Every row gives one point. The last column is the point's height on a tilted bowl or saddle (a function of degree 2), plus a little noise. Count its main directions that bend up, bend down and stay straight.
(in the rows, 128 means zero)

Points:
[[151 114 154 110]
 [147  72 122 131]
 [111 125 103 123]
 [144 167 104 139]
 [119 138 107 134]
 [183 106 115  95]
 [136 123 153 110]
 [ 88 124 142 114]
 [ 96 120 193  68]
 [134  93 109 108]
 [131 118  53  70]
 [145 118 157 109]
 [ 83 129 158 106]
 [117  89 140 113]
 [160 118  83  84]
 [123 139 180  86]
 [147 183 117 142]]
Directions: 1 up, 2 down, 0 straight

Points, 25 rows:
[[ 75 109 124 101 115]
 [ 81  90 107 117  80]
 [114 107 165 180  62]
 [114 128 114 136 113]
 [ 94  76 113 108  66]
 [144 185 125 151 128]
 [124 140 136 157 119]
 [ 58 108 120 107 122]
 [165 129 122 124 165]
 [141 105 137 134 113]
 [147  92 116 146 139]
 [ 81 108 168  85 109]
 [160  63  97  93 122]
 [141 150 120 107 126]
 [ 96 135  95 118 119]
 [130 134 142 184 145]
 [135 111 130 171 144]
 [141  90 118 112 110]
 [ 58 109 111 134  86]
 [ 85  98  99 144  79]
 [170 131 101  64 149]
 [152 146 152  87 122]
 [ 81 176 103 128 106]
 [125  87 118 147  92]
 [112 150 134 136 106]]
Directions: 1 up, 1 down, 2 straight

Points:
[[137 151  70 146  80 161 162]
 [ 64 105 114 127 136 163 160]
 [118 177 138 169 102 139 134]
 [112 115 146 104 149 127 146]
 [152 143  66 121 133 118 150]
 [ 93 130 161  98  99 144 150]
 [172 106 123 117 175 117 142]
 [147 115 160 117 100  92 149]
 [166 195 106 116 115 140 161]
 [112 110  87 148 140  91 152]
 [157 106  93 139 110 161 149]
 [115 141 155  74 130  82 176]
 [148 135 123  69 167 117 164]
 [101 162 179 160 156  76 171]
 [122 114  93 177 130 123 147]
 [ 91 179  66  89  82 137 188]
 [134 119 183 162 146 114 136]
 [111 144 116 103 135  25 198]
 [136  98  92  94 120 112 146]
 [155 191 128 128 110 130 152]
 [147 138 166 104 166 128 151]
 [112 118 166 120 161 179 147]
 [108 115 121 131 126  64 159]
 [131 123 122 127 181 131 144]
 [178 141 116  65 173 155 176]
 [146 129 151 151 135 127 131]
 [126  90 155 124 129 100 142]
 [146 120 117 125 108 149 136]
 [103  63  81 141 130 124 162]
 [120 143 143 150 132 120 132]
 [110  76 174 152 102 144 142]
 [ 87  68 129 128 137 130 153]
 [ 98  89 168 126 110 120 145]
 [130 144 141  94 126 158 147]
 [117 117 118 124 122  49 168]
 [131  64 149 110  99 108 156]
 [ 85 126  83  89 129 114 171]
 [153 105 139 130 130 149 134]
 [134 163 146 126 108 145 135]
 [183 144  81 152 128 122 158]]
Directions: 5 up, 0 down, 1 straight

Points:
[[123 180 152  93 121 181  78]
 [128  82 134 126  37  98 109]
 [113 184 190 147  72 119 112]
 [156 111  77 159 101 146 120]
 [146  96  76 107 140 118 103]
 [116 126 130 100 169 100 119]
 [144 117 119 153 171 135 126]
 [169 107  84 131  70 110 128]
 [115  81 145 153  80 145  87]
 [134 154 132 101 111  98 114]
 [117 138 128 114 132 116 124]
 [142 161 151 100 104 118 115]
 [140 124  97 147 172 149 130]
 [103 137 129 103 123 109 115]
 [120 150 159  96 113 109 108]
 [ 86 147  87 152 148 126 152]
 [139 102 114 107 186 102 104]
 [139 170 124 137  86 120 127]
 [ 92 124  94 114  95 186  93]
 [128 147 165 111 156 150 107]
 [192 113 151 100 129 114  80]
 [177 148 103  82 146 163  69]
 [109 122 113 112 130  88 112]
 [ 89 192 146  79  90 109  90]
 [136  80 101 124 156 102 103]
 [167 154  85 109 182  80  69]
 [133 106 144 134 161 132 114]
 [141  89 161  98 125 148  66]
 [139 163 161 110  78 101 120]
 [ 79 119 127 186 115 125 112]
 [104 159 171 106 138 161  95]
 [134 129 144 175 125 158 107]
 [111 165 121 137 128  87 130]
 [129 117 153 115 129 141 102]
 [138 153 130 122 128 118 126]
 [103  49 147 132 156 156  60]
 [169 157 119 154  36 161 145]
 [172 146 124 136 153 116 108]
 [133 159 125 107 128 155 112]]
Directions: 1 up, 4 down, 1 straight

Points (63 x 9):
[[120 122 110  67 118  94 149 105 116]
 [129  94 115 174 125 110 100 117 110]
 [103 150 133 113 106 155  58  86  74]
 [ 97 144 137 115 151 129 156  98 132]
 [166 114 161  75 140 100 153 158 182]
 [133 148 124 138  81 100 113 129 102]
 [141 111 115 157 139 115 111 173 116]
 [111 105  85 138 148  82 117  75  71]
 [128 115 121 128 129 141 104  76 111]
 [ 86  69 110 132 124 106 136 108 111]
 [ 85 147 135 109 144 141 129 146 117]
 [ 82 134 115 100 120 136  98 167  98]
 [ 95  62 133 105  94  79 160 132 181]
 [ 92 130  84 112  91  88 194 148 106]
 [122 147 122 133  98 130 134 152 115]
 [163 102 161 138  95 150 171 141 139]
 [156 182 163 147 124 140 160 129 122]
 [173 201 165 149 139 112 100 205 105]
 [ 80 156 160 172 129 151 107  85  87]
 [ 35 131 132 100  98  95 104 150  50]
 [114 156 168  86 153 137 115 108 152]
 [171  88 126  55 117 124 123 103 152]
 [114 108 114 143  86 137  73 155  90]
 [134 153 101 135 168 125 104 122 141]
 [ 93 130  94  77 110  96 109 164 105]
 [131 165 158 140 117 112 159 140 136]
 [119 129 142 112 145 137 143  44 126]
 [107 162  61  79 101 123 141 130  93]
 [116  75 135 129 180 176 179 140  90]
 [ 98 132  95 108 137 121 137 134 118]
 [127 141 109 125 135 152 116 142 123]
 [190  89 107 186 126 105 115 133  84]
 [ 91  81 151 134 169 124 148 114 147]
 [148 120 117 120 139 138 171 144 121]
 [152 141 150 110 134 112 105 121 149]
 [136 187  88 163 129 145 189  78 101]
 [171  94 145 134 135 195 154 121 100]
 [125 140 158 154 147  82 142 139 148]
 [ 87 120 153 169 154 178 140 128  68]
 [157 134 135 151 120 136 112  94 125]
 [134 128 124  96 128 148 152  98 134]
 [164 111 103  97 147  69 112 163 123]
 [ 90 159 129 128 187 160 135 139 119]
 [115 161 115 174  59 130 117 136  82]
 [118  98 159 156 107  96  82 154 146]
 [114 130  59 143 101 137 188 146  82]
 [ 91 145 108 120  79 141 153 141  92]
 [117 118 130 133 137 173 120 165  91]
 [183  84 125  90  55 130 130  97 126]
 [168 143 127 174 108 105 108 148 102]
 [ 91  97 147 111 107 147 116 126  98]
 [126 165 143 162 110 102 162 135 118]
 [137 156 108 106 168 132 119  96 151]
 [131 124 149 132 116 141 118 147 128]
 [163 134 161 164 140 145 172 101 120]
 [111  83 119 115 165  70 137 149 164]
 [163 159 146 133 128  76 139  71 100]
 [126 120 148 131 148 115 202 118 149]
 [142 156 164 132  94  88 121 174 150]
 [140 125 102  91 105 150 118 133 121]
 [171  99  78 175 167 169 160  97  86]
 [127  93 138 182 196 148  80 159 100]
 [153 143 123  94 120 191 126 118 133]]
Directions: 1 up, 2 down, 5 straight
